Each row is a point. Each copy is the shape, with its points in the same order, turned, moved and blurred by noise. Say if it was mirrored as well.

Shape:
[[ -5 -34]
 [ -8   1]
 [ -8  -6]
 [-10  17]
 [  7 -21]
 [ 37  42]]
Copy 1:
[[-26 -12]
 [  3  11]
 [ -5   7]
 [ 16  21]
 [ -9 -14]
 [ 60  -9]]
Copy 1 is: only turned
Copy 2 (6 x 2):
[[-25  -8]
 [  4  12]
 [ -3   6]
 [ 16  20]
 [-12 -11]
 [ 60 -11]]
Copy 2 is: only turned

Shape (9 x 3):
[[-17 -27  -1]
 [-37 -17 -31]
 [-20  49 -22]
 [-13  -8   9]
 [ 33  18  41]
 [ -5   4  27]
 [  8 -36  12]
 [-14 -21  10]
 [ 49  17  30]]
Copy 1 (9 x 3):
[[-22 -11   8]
 [-37  22  18]
 [ 13  53 -22]
 [ -2  -8   1]
 [ 34 -28 -43]
 [ 18 -16  -8]
 [-20 -38  -9]
 [-11 -16   6]
 [ 26 -28 -60]]
Copy 1 is: only turned
Copy 2 (9 x 3):
[[ -6   1 -24]
 [-40  25 -16]
 [-42   4  46]
 [ -7 -11  -5]
 [ 35 -38  28]
 [  1 -27   0]
 [ 25  -6 -27]
 [ -5  -8 -19]
 [ 45 -27  34]]
Copy 2 is: only turned

Shape:
[[ 23  19  17 -32]
 [ 14  18  42  21]
 [-16 -11 -17  -6]
 [  7   9  -8  22]
 [-49   9  31   5]
 [ 30  10 -18  20]
 [ -2  -5  28  11]
 [-27   3   3 -22]
 [-37  -2   9   2]]
Copy 1:
[[-25 -15  32 -26]
 [-22  17  39  19]
 [ 23 -13  -9  -4]
 [  0 -14   2  27]
 [ 10  48  -2  -7]
 [ -8 -36  11  30]
 [  9  13  33   7]
 [  8   4  -4 -25]
 [ 19  22  -6  -3]]
Copy 1 is: mirrored
Copy 2, 9 rows:
[[ 11  42 -21  -5]
 [ 36  18  14 -30]
 [-23 -10   1   3]
 [ 18 -11   5   0]
 [-12  -7  -6 -60]
 [ 29  -1   9  21]
 [  7  12  17 -29]
 [-25  13 -16 -26]
 [-18 -12  -1 -33]]
Copy 2 is: mirrored

Shape:
[[ 27  18 -29   7]
 [ -3  32 -34  -2]
 [ 38   7 -12 -36]
 [ -3 -52  39  -1]
 [ -2   3   8  -6]
 [ 13   4 -11  -1]
 [ 10 -13  42   4]]
Copy 1, 7 rows:
[[-10  45   7 -15]
 [-46  37  21   1]
 [-16   9   2 -49]
 [ 29 -30 -45   6]
 [ -7   1   6   8]
 [-11  17  -3  -6]
 [ 28 -20   3   3]]
Copy 1 is: only turned
Copy 2:
[[-47   9 -22  24]
 [-47  22  -8  -5]
 [-18  19 -60  17]
 [ 51 -19 -14  32]
 [  2  14 -11  13]
 [-20   7 -19  15]
 [ 28  15 -10  41]]
Copy 2 is: only turned
Copy 3:
[[ -2 -15 -40  -2]
 [-24 -31 -27   6]
 [-17  30 -39  -8]
 [ 15  34  50 -21]
 [-11   2   6   0]
 [ -3  -2 -12  -4]
 [ 14  28  28  15]]
Copy 3 is: only turned
Copy 4 (7 x 4):
[[ 19  22  23   4]
 [ -7  14  18  23]
 [ -5  51   6 -25]
 [ 12 -18 -40 -60]
 [-10  -1 -10 -16]
 [  4  12   0  -9]
 [ -2 -18  -5 -59]]
Copy 4 is: only turned
